Each point is reached from the start by the listed moves, each made once or not at all, plus a little noise. Is the number of moves made odd or even? Then give how often each move was made.

Moves:
(1): -28 9
(2): -28 -54
Start: -4 2
Points:
-60 -44 -> even (1, 1)
-5 2 -> even (0, 0)
-33 -52 -> odd (0, 1)

Moves:
(1): 2 27 9 -8 -3 -5 7 -14 -23
(2): -8 1 4 4 -16 26 2 -4 15
(3): -14 8 0 9 -5 -2 15 -3 -1
(4): -7 4 7 0 -5 -3 -9 5 6
(5): 19 -14 15 -17 11 -14 2 -3 -1
(6): -10 14 -11 -1 -4 -20 2 -16 -10
(7): 11 -4 7 1 1 -12 -8 -3 3
(8): 10 1 -3 0 -15 -8 -2 13 9
(9): -8 14 6 -2 6 0 5 -7 7
Start: 9 11 3 -10 7 4 12 -15 8
Points:
3 60 36 -27 10 -50 27 -56 -12 -> odd (1, 0, 1, 1, 1, 1, 1, 0, 1)
12 51 -4 -17 -15 -29 18 -33 -16 -> odd (1, 0, 0, 0, 0, 1, 0, 1, 0)
-1 34 3 0 -20 -41 10 -20 13 -> odd (0, 0, 1, 1, 0, 1, 1, 1, 0)
-21 37 15 -2 4 0 23 -19 19 -> odd (0, 0, 1, 1, 0, 0, 0, 0, 1)
21 7 33 -13 -20 -8 12 -10 38 -> even (0, 1, 1, 1, 1, 0, 1, 1, 0)
